Each wall is flat, endless, passes through zero and stands at right angles to its row. A trip goes straight from one point to another. Which walls does it cross, in order?
In the rows, zero is written as 128.

Walls:
(1): [158 106 170]
(2): [128 167  94]
(3): [123 109  97]
(4): [176 216 154]
(5): [134 151 152]
Trips:
[179 118  89] to [138 105 127] -> 4, 2
[126 149  48] to [ 59  44 131] -> 2
[141 141  77] to [151  84  95] -> 4, 2, 1
[144 107 129] to [120  94 113] -> 1
[140 173 124] to [159 129 155] -> 1, 2
[168 215 122] to [ 81 110 176] -> 1, 2, 4
[154 141 145] to [120 137 131] -> 2, 1
[125  94  67] to [129  99 196] -> 2, 1, 3, 5
[193 119 107] to [154 156  89] -> 1

Walls:
(1): [125 126 102 108 131 207 171 186 127 128 140]
(2): [152 154  68  70 199 137 146 105 109 136  97]
(3): [ 51 167  82 139  57 106 122 158  93 146 121]
(4): [ 97 116 129 135 181  93 154  85 129 108 147]
(5): [156 112 204 170 120 115 133 107 123 232 109]
(6): [159 115 172  90 147  74 105 170 144 112 110]
(7): [ 53 109 122 183 161 142 140  35 141 183 138]
Trips:
[ 31 152 126 190 138 170 128 118 167 108 149] to [100 110  85  79 176  88 129 126  87  98 136] -> 2, 1, 6, 7
[108  82 128 131 167  81  97 150  82  97  75] to [146 112  38 123 117  96  80 121 157 109 176] -> 6

Walls:
(1): [145 148 147 121 136 143 212 102 127  72 140 142 119 146  55 158  66 136
 118 115  98 184 137  64]
(2): [163 113 198 180 161 140 144 122 106 127 142 122 110 126 138  66  93 161
  90 118 151  93 115 177]
(3): [132 183 179 148 108 135 167 149  89  45 100 193 125  70 156 148  92 147
 146 124  85 113 137 125]
(4): [103 131 122 137 187  65 128 181 116 144  67 135 153 137 155 123 149 129
 124 103 162 101  97  66]
(5): [142 158 101 114 126 149  91 231 101  62 129 165  76 127 180 125 111 138
 141 117 142 150 152 151]
(6): [ 83  97 196 163 132 126 139  92 103 102 203  84 137 136 131 212  77 170
 114 166 135 159  87 179]
(7): [198 161 153 161 149 143 126 123 119 160 133  80 175 174 148 150 113 176
  89  91 151 120 107 146]
(8): [106 150 135 202 188 117 164 124 122  68 110 100 171 129 125 130 192  82
  99 152 142 136 126 109]
Trips:
[151  81 147 101 134 149 130 115 155 137 116  93 158 108 154 116 163  84
 140  62 150  97 184 191] to [137 137 107 104 172 122  51 138  44 189  93 123 137 119 105 127  73 116
 126 139 125  92 150 181] -> 5, 4
[141  88 107 138  33 146 110 149  79 126 152 146 145 106  72 223 112 187
  50 131 129 135 142 139] to [185 187 159 186  55 148 150 142 152 170 168 140 170  94 192 173 106 153
  83 127  95  86 148 125] -> 2, 5, 1
[114 106 174 115 173 174  16  69 140 147  49 136 117  64 103 169  81 112
 111 110 151 123 144 130] to [146  81  82 114 128  88 126  99  92 114 118  96 104  71 146  93 140  78
 178 172 125 169 116 161] -> 2, 6, 8, 5
[245 134  91  49 154 124 109 146 146 119  38 115 152 147  99 148  88 161
 127 141 101 135 213 144] to [171 130  91  98 154 121 143 169 107 121 119 140 123 106  91 185 101 122
 161 135  89 105 160 141] -> 7
[118 107  83 122 116 156 158  64 177 106 119  98 161 128 117 166 105 122
 126 147 105 142 120 150] to [106  55 172 128 105 216 110 191 161 137 141 119 141 164  87 126  95  65
 151 162 146  64  89 156] -> 8, 1, 2

Walls:
(1): [106 126 135 114 101 134 151  94 134 156 157 102 119  94 143  96 203 134
 144  96 150 155 148 114 127 127 124 165 153 101 180 140 104 147 150 132
 125  91 138 108 105 146  64 103 112 120 130 116]
(2): [102 112  88 122 139 152 192 150 124 121 119 125 109 139 173  83 157 108
 105 153  95 119 130 173 119 127 180 182 168 119 132 140 111 165  96 102
 152 113 153 171 121 134  71 154 156 133  90 194]
(3): [132 117 141 132 155 137 138 139 150  85 139 147 123 148 120 110 124 133
 121 133 107 107 111  69 135 135  97 113 153 146 152 102 137 140 171 157
 109 133 180 111  92 138  96 108 127 118 132 162]
(4): [ 92 163 129 116 122 120 107 149 182  72 115 139 131 103 119 133  85 103
 185 134 194 106  38 142 135 107 137 132 142  89 136 110 191 125 136 120
 124 129 173  96 138 148 128 126 139  86 183 166]
(5): [129 107 128 134 109 132 170 134 118 165 145 168 146 129 108 152 122 140
 140 160  88 136 139 160 135  89 138 153 130 112 170 137  75  83  91 144
 112 128 154 128 110 136 117 144 117  99  80  90]
Trips:
[128  92 142 155 113  86  74 108 112 123 114 147 129 165 143 120 105 127
 130 102 122 145 132 108 164 117 122 158 150  86 134 176 106 159 147 177
 115 153 122 139 124 159 123 112 100 158 168 115] to [177 134 129 138 160 141  69 143 141 150 123 136 174 159 112 106 130 148
 106 127 156  94 114 161 124 149 100 133  96 113 100  95  51  72 176  93
 142 172 124 119 109 148 176 107 131 128  69 132] -> 1, 5, 3
[126 176 128 105 136 135 122 115 132 119 140 110 249 101  86 111 113  75
 137 131  96 188 135  89 111 107 162 146 135 130 150 150 100 215  99  67
 138 118 149 113 113 129 155  83 110 130 135  81] to [ 90  96 128  74 101 131 157 114  86  87 168 112 119  95  94  96 124 143
 149  95 144 113 166 184 141 131 104 112 156 156 133 112 170 109 115  99
 174  98 117  93 144 108 155  95 134 139  80 168] -> 4, 2, 5
[108 121 127 185 163 126 117 126 159 161 156 106 139 156 184 131 145 134
 165 114 124 130 123 115 126  95 100 165 120 144  62  90 134 143 138 129
  96 129 152 175 131 152 171 130 149 128 129 186] to [161 132 115 107  64 124 130 129 173 132 111  94 139 107 175 190 150 141
 119 153 114 149 113 107 117 124 134 122 134  94 125 146 169 130 146 102
 138 120 175  99 157 143 164 173 156 105 121 174] -> 3
[110 146 108 112 167 140 134 147  99  84 158 155 181 134 127 141 176 164
 117 124 129 154 154 102 131  58 149 141 127 109 102  98 105 101 122 142
 118 119 148 151 116 141 154 130 153 134 145 135] to [ 76 127 134  93 142 159 105 106 163 130 181 144 149 116 116 108 166 114
 173 107 119 114 148 119 114 117 145 134 118 123 127 144 106 171 111 139
  99 150  96 112 128 129 102 124 112  87 144 117] -> 1, 4, 2
[128 103 122 123 151 114 156  79  83  96 114 118 130 112 164 100  74 141
 117  74 113 130 146 125 122  98 112 107 123 105 147  76 101 162 152 113
 120 181 137  88 113 170 112 156 147 123 167 120] to [138 112 162  77 152 136 141  81 120 130 168 100 143  93  88 153 111 109
 103 135 128 151  92 116 144 112  90 101 147  88 101 134 172  73 181 141
 145  97 158 173 157 186 141 126 138 163 138  78] -> none
[133 192 157 138 170 111 125 143 165  73  96 114 123 134 131 148 119  78
 109 138 132 157 134 146 123 162 108 102 156 120 118 108 170 117 141 116
 117 110  92 109 149 150 142 136  81 117  79 139] to [127 146 146 121 122 122 110 132 153 131 145 148 101 111 212 136  99  97
 141 139 137  83 113 176  80  73 120 171 140 138 198  90  95 125 111 136
 125 133 149  78 128 131 142 100 126 117  93 113] -> 5, 2, 1
